Rows are points. Two turns around zero, p and q, are shown by what they do to some points. Write where each new point lands after one turn and then the other. Backwards means that the second turn is done in reverse. Each puzzle has new turns, and all numbers are rounded.
(in the rows, 128 means zero)

Turn p:
[ 97 124 125] => [110 131 102]
[168 152 141] => [157 145 163]
[121 195 101] => [180 166  95]
[172  60 132] => [109  67 178]
[ 83 109 142] => [ 84 132 104]
Turn q:
[126 169 104] => [156 164 115]
[141  95 200] => [120  48 128]
[153  93 119] => [ 86 122 117]
[ 92 154  89] => [149 178 152]
Where do these land?
q, then p: [ 84 134 170] => [105 118 184]
q, then p: [119 194 142] => [178 111 170]
p, then q: [166  64 139] => [106  69 169]
p, then q: [117 140 102] => [111 149 114]
p, then q: [154 107  87] => [ 79 109 120]

Turn p:
[ 93 136 190  91  96 138] => [ 79 109 111  69  96 122]
[139  78 130 114 142 159] => [115 100 175 125 156 122]
[145 138 119 162 117 105] => [139 147 108 149 134 159]
[103 149 125 140 139  98] => [125 150 111 149  98 122]
[128 119 106 113 117 135] => [149 112 141 122 123 129]
[143 165 113 126 138  88] => [156 177 113 131 115 128]
[145 110 112 148 147 173] => [134 101 138 149 174 114]
Turn q:
[125 131 175 128 120 132] => [112 134 101 113 159 118]
[167 108 110 121 144 112] => [135  97 143 159 118 105]
[116 113 124 155 107 148] => [125 170 136 138 132 128]
[126 150 123 169 102  90] => [176 153  97 126 113 114]
[142 184 137 158 120 144] => [173 142 136  90 157 121]
[111 109 106 119 136 144] => [110 133 148 140 114 150]
[124 108 123 124 173 142] => [116 106 144 155 143 157]
[107 117 120  31 114 123] => [ 58  89 129  93  77 132]
[134 132 135 147 136 117] => [146 127 117 137 139 126]
Where do these land?
q, then p: [123 122  96 104 106 133] => [116 114 111 101 107 147]
p, then q: [114  94 123 107 165  93] => [133 151  82  99 155 116]
q, then p backwards: [108  95  91 168  90 120] => [116 147 110 135 159  64]
p, then q: [113 128 172 120 137 133] => [114 132 107 115 103 158]
p, then q backwards: [123 174 115 120 137 139] => [144 140 143 145 102  97]
q, then p backwards: [151 177 158 134 124 125] => [157 154 123 102 118 167]
p, then q backwards: [164 106 140 142 136 154] => [137 130 157 133 155 162]

Turn p:
[135 113 167  80 109 131  53 101  80] => [137  68 144  48 124 160  96 140 150]
[140 190 166  99 162  97 194 165 147] => [124 186  88 192 106 167  78 147 150]
[167  93  82 148 119 112 132 172 192] => [106 137 146 164  66  60 157 125 124]
[ 76 130  79 131 101 146  75 138  66] => [194 116 146  65 133 138 150  88  83]
[104 132 171 130 161 106 180 194 175] => [123 157  96 202 101 128  95 180  90]
[ 89  93 134 111 134 160 181  60 138] => [118 153 119 113 206 117 160 185 141]
[153 131 127 182  63 131 144 105 134] => [126 106 188 171 151 128 161 105 151]
[135  83 113 147 143 187 126 167 117] => [160  98 107 132 140  57 123 122 109]
[129 145  90 131 135  67 135  94  68] => [111 183 167  88 145 154 108  78 123]
[130 170 117  67 123 139  87  97  77] => [159 128 113  55 126 174 119 106 169]
[155 125 123 182 157 124 139 145 179] => [ 83 123 111 184 113  96 142 110 113]
[124 131 167 129 131 137  90  99 162] => [ 96  81 111 123 126 155 146 150 133]
Turn q:
[144 113 149  58 123 164 138 135 100] => [122  78  90 109  99  93 112 103 156]
[125 201 134 169 108 104 109 162 161] => [116 171 119 142 191 139 122 192 136]
[ 71  96 136  68 120 156 154 104  95] => [153  57 146 102 120 128 104  73 158]
[172 184 149 206 119  82 153 105 170] => [118 202 109 178 200 127 167 137  89]
[164  90 161 142 168 127  95 153 102] => [154 161 118 138  63  95 146 142 142]
[ 66  93 132 113 115 164 161 136 154] => [166 108 137  68 141 151  91  95 123]
[163 163 117 158 141  48  92 114 200] => [ 86 187 131 131 164 155 213 172 116]
[ 79 106 114  93 141 132 151 131  63] => [135  86 180 126 106 109  91  92 162]
[131  70 101 104  85 137 131 139  93] => [107 114 123 126  74 159  88  88 144]
[120 109 128 120 127 178  88  95  90] => [162  72 121 154  85 140 122 135 124]
[172 183  87 177 161 116 136 135 179] => [ 89 172 135 134 164 110 150 179  59]
Where do these land?
p, then q: [111 137 111  96  70 172 105  91 103] => [109 126  80  80 117  82 150  93 104]
p, then q backwards: [ 81 164 105  74 138 170 151 101 136] => [131 129 193 142 113 117  93 138 191]
p, then q: [133 131 137 169 154  54 143 174  76] => [174  92 125 205 121 147 146 170 162]
q, then p: [163  90 182 163 129  90 102 171 141] => [149 161 121 175  97 165 167  93 174]
p, then q: [183  97 136 174 183  74 104 129 108] => [173  90 175 147 129 186 158 131 181]
q, then p: [176 139 187 153 191 114 123 170  80] => [ 95 164 180 185  72 173 126  93 125]
p, then q: [128 173 118  76 105 122 140 102 170] => [114 129  94  90 176 128  90 137  92]
p, then q backwards: [108 123  63 140  85 188 144 156 126] => [122 119 200 149 190 128 136  88 127]
p, then q: [ 91  80 137 155 130 118 134 144 108] => [138 137 145 157  98  94 128 130 171]
p, then q: [112 117  91  58 120 142 125 108 173] => [ 68 137 111  82 169 113  94 118 138]
p, then q: [171 112 160 119 126 105 176  75 175] => [171 164 157  72 176 141 116 163 132]
p, then q: [ 79 172 109 158 107 187  89 114 138] => [111 116 128 133 101  91 111  61  64]

Turn p:
[112 115 129 134 125 137 103 117 110 150 147 121] => [116 103 122 114 119 143 128 139 152 145 142 137]
[115 109  97 106 110 100 139 120 120 146 116 109] => [140 107 162 128 105 133 147 134 130 135 126  91]
[120 147 136 149 115 141 149 125 140 114 136 151] => [142 138 110 163 143 123 109 119 134 126 132 135]
[163 127 152 145 110 121 149 105 121 135 104 144] => [153 150 128 113 124 106 108  87 145 123 137 119]
[151 130 156 131 142 125 150  97 145 147 137  99] => [129 148 144 101 164 113 111 132 138 135 157 109]
[136 102  94 151 157  98 107 135 120 113 110 139] => [ 96 110 155 130  92  98 130 115 108 120 117 147]
[127 152  99 143 102 137 119 130 139  94 155 113] => [122 130  95 166 121 117 145 142 106 148 151 123]
[103 126 155 113 152 158 109 124 101 131 114 134] => [107 141 126 112 127 172 127 129 156 116 118 152]
[119 131  97 110 160 154  99 137 139 150 137 134] => [ 84 102 120 121 142 151 129 135 115 144 100 126]
[116 136 150 112 133 146 116 152 148 129 116 128] => [136 138 120 119 141 160 119 138 107 122 114 142]
[140 150 146 107 112 139 158 149 129 117 148 104] => [156 148 109 130 162 129 158 143 123 117 138 116]
[107 120 132 159 123 141 138 150 127 139 109 153] => [144 107 134 147 130 145 112  99 128 119 124 156]
[146 150 134 107 136  96 128 123 135 137 138 115] => [136 147 139 109 139 105 138 148 125 148 114 116]
[139  98 114 125 115  99 128 130 120  90 127 148] => [132 123 126 139  86  95 131 133 123  96 121 122]
Turn q:
[129 135 134 120 114 114 142 122 144 141 133 139] => [121 131 128 132 127 114 130 134 113 121 155 135]
[119 135 143 143 120 124 129 158 125 126 123 126] => [109 131 141 139 127 133 128 125 120 149 116 146]
[127 119 144 119 139 120 123 108 108 113 148 109] => [144 106 131 148 133 115 124 109 147 129 127 110]
[116 131 118 162 117 131 127 116 225 138  91 139] => [106 196  83 121 123 101 138 145 103  86 115 170]
[129 136 144 149 144 144 136 135 110 120  85 142] => [129 133 125 116 116 151 166 106 115 145 105 136]
[155 144 124 109 148 121 117 125 127 146 142 149] => [135 119 115  99 151 120 130 134 131 145 156 120]
[119 127 144 123 122 129 116 111 109 153 143 122] => [118 130 135 137 119 120 129 118 150 137 149 103]
[123 126 129 121 114 131 124 113 111 125  72 120] => [109 120 133 124 114 148 172 121 134 101 113 123]
[113 118  91 117 142 119 117 153 144 109 136  92] => [120 116 134 122 148 121  88 144 129 108  86 125]
[201 122 130 124 146 141 123 159 112 143 129 140] => [149 123 117 118 171 159 151 163 124 173 136 116]
[119 100 110 138 123 112 123 145 112 147 146 142] => [114 115 116 133 105 137 101 151 125 147 133 114]
[121 128 146 114 132 129 176 122 143 143 147 139] => [141 140 136 139 129 116 119 114  85 125 159 117]
[114 128 133 121 118 154 119 127 109 113 146 132] => [138 129 143 133 122 149 111 109 150 130 135 130]
[120 140  91 138 119 123 133 118 118 129 146 110] => [140 124 151 116 107 110 111 150 140 119 120 122]
[117 130 138 121 122 128 115 109 125  75 132 117] => [146 107 131 145 131 126 124 100 154 104 114 151]
Where do these land?
q, then p: [149 117 144 152 125 137 172 125 137 101  97 111] => [139 151 131 138 133 109 143  70 142 110 137 139]
p, then q: [112 123 109  94 144 129 106 156 162 147 141 139] => [102 120 128 125 126 178 137 122 120 133  94 104]
p, then q: [127 156 152 121 119 133 150 107 131 149 141 150] => [125 149 106 101 157 105 139 141 131 127 113 126]
p, then q: [158 123 119 150 103 128 102 123 112 139  93 117] => [135 123 143 136 114 121 134 138 148 102 176 107]
p, then q: [123 117 105 148  99 142 141 140 106 146 150 102] => [160 139 117 157 122 124 104 148 109 129 136 100]
p, then q backwards: [142 113  96 143 124  98 113 124 132 141 142 133] => [117 140 125 138 140  84 137 125 106 135 139 124]
q, then p: [117 146 157 115 137 136 130 158 132 127 155 163] => [102 112 115 111 134 129 111 137 170 154 114 130]
q, then p: [123 127 158 114 106 114 148 110 111 128  95 115] => [143 135 140 154 134 120 121 126 153 102 166 129]
q, then p: [111 123 129 157 140 130 111 136 147 131 122 131] => [130 130 136 144 113 140 127 116 122 155 108 122]
q, then p backwards: [125 133 101 140 145 109 124 134 104 139 150 159] => [135 113 130 134 106 115  87 114 139 153 139 125]
q, then p: [114 117 131  91 105 151 120 102 126  94 132 116] => [102 153 102 139 123 115  97 138 113 108 156 131]
p, then q: [142 126 136 126 141 130 128 101 146 121 141 119] => [110 118 137 119 140 109 107 120 139 134 119 128]
p, then q backwards: [123 143  92 137 134 108 134 144 134 110 126 101] => [139 134 155 138 114 109 164 136 124 143 116 116]
q, then p: [141 122 153 135 148 128 128 132 100  95 121 106] => [121 130 154 111 134 124 102  91 128 116 146 118]
q, then p: [113 137 138  97 149 146 113 129 137 152 115 157] => [ 97 135 125 139 138 146 138 158 151 140 123 101]
